Each wall is flat, endless, passes through zero and stands at right angles to its row. A trip goes straight from one point to another. List the walls that it crosses, first one first.

Walls:
(1): .48	-.06
(2): -.59	.13
(3): .35	.31
(4): .01	.47
(5): .42	.02
(6): .20	-.22
(7): -.40	.10
Trips:
-.94	.14 to -.25	.19 => none
-.07	.39 to -.51	-.31 => 3, 4
-.10	-.57 to .70	-.18 => 1, 5, 3
.19	.27 to .27	-.03 => 6, 4

Walls:
(1): -.09	.25	-.45	-.18	-.41	-.44	-.10	.02	-.31
(2): -.12	.13	.36	.17	.31	-.16	-.84	-.01	.04
(3): -.33	.29	-.62	-.31	.02	.35	-.26	-.29	.02
(4): .02	.06	.02	.31	.23	.12	.01	-.27	-.20
(5): -.24	.02	.03	.10	-.33	.14	-.22	.09	.02
(6): -.38	-.16	-.25	.02	.03	-.48	.02	.16	.39
(7): .25	.30	.10	-.10	-.38	.10	-.05	-.37	-.05
(8): .24	-.02	-.18	-.13	.00	.67	.20	.01	-.15
Trips:
.17	.13	.29	-.20	.11	-.34	-.08	.26	-.04 to .67	.44	.07	-.63	-.01	.36	.26	.32	.10 => 6, 7, 8, 2, 1, 3
.07	.01	.00	-.38	.05	-.16	-.15	.39	.00 to .11	-.21	.52	.32	-.52	-.48	-.08	-.41	-.18 => 5, 7, 6, 4
-.65	.27	.50	-.29	.29	-.20	-.23	.14	-.04 to .17	-.11	-.11	-.19	-.60	-.25	.11	-.23	.39 => 1, 7, 2, 3
.33	.76	.26	-.64	-.07	-.01	-.07	-.50	-.53 to -.30	-.23	-.03	.22	-.15	.12	.37	-.56	-.49 => 2, 5
.16	-.41	-.55	-.39	.31	.07	.09	-.13	.19 to -.10	.58	.08	-.43	-.22	.38	.04	-.29	.08 => 1, 7, 6, 5

Walls:
(1): .32	-.29	.17	-.03	-.05	.22	.00	-.31	-.01	-.26	.01	-.26	-.57	-.10	-.17	-.47	.23	-.06	.29	-.35	-.38	.18	-.72	-.12
(2): -.44	-.12	.02	-.21	.35	-.48	.06	.27	.27	-.36	.53	-.15	.26	-.21	.32	-.06	-.11	-.07	-.07	.05	.17	.20	-.09	.03
(3): -.05	-.02	.17	.39	.21	-.13	-.09	.35	-.20	.06	-.02	-.19	-.01	-.13	-.21	.12	.24	.10	-.18	-.18	.66	.00	.52	-.42
(4): -.01	-.49	-.15	.10	-.14	-.17	-.02	.12	-.06	.08	-.66	.48	.40	.07	-.08	.19	.12	.45	.02	-.17	.52	-.42	-.26	.23
(5): .17	-.05	.08	-.25	.46	-.28	-.05	-.17	.28	.04	-.56	-.21	-.10	-.28	-.52	-.11	.40	.37	.11	-.02	-.10	-.07	.44	.04
(6): -.21	.01	-.35	-.21	-.02	.03	.23	-.03	.06	.21	-.02	.10	.28	.11	.30	.07	-.15	-.35	-.04	-.10	-.29	-.18	-.26	-.24
(7): -.15	-.21	.09	.02	.01	-.19	.00	.02	-.11	-.19	.05	.18	.04	-.16	-.06	.10	.02	.27	-.25	.36	-.09	-.50	-.15	-.19
(8): -.15	-.09	-.14	-.26	.55	-.06	-.08	.41	-.15	.43	.12	.18	-.26	.12	-.16	-.15	.35	.40	.10	-.66	-.13	-.24	-.15	-.17
(9): .14	-.18	-.54	-.07	-.17	.37	-.57	.09	-.45	-.24	.15	.41	-.21	-.03	.08	-.35	.01	.27	-.22	-.02	.39	.30	-.10	.11
Trips:
.54	.41	-.36	.03	-.52	-.13	-.10	.04	-.58	-.05	.30	.36	-.45	-.02	-.04	.03	.23	.22	.23	-.11	-.05	-.26	-.02	-.27 to .19	-.40	.14	.11	.02	.13	.06	.02	-.22	.50	-.13	.14	-.23	-.32	.09	.05	.02	-.17	.03	.02	-.36	-.23	.21	.10 => 3, 4, 5, 6, 9
-.02	.02	.09	.33	-.20	-.33	-.11	.26	-.20	-.17	-.41	.11	.22	-.11	.06	.17	.07	.09	-.03	-.13	.14	-.20	.40	-.39 to -.11	.32	-.20	.16	-.05	.34	.16	-.36	.64	.15	.00	-.20	.14	.17	-.31	.15	-.02	-.08	.62	-.05	.66	-.40	-.03	.49 => 7, 3
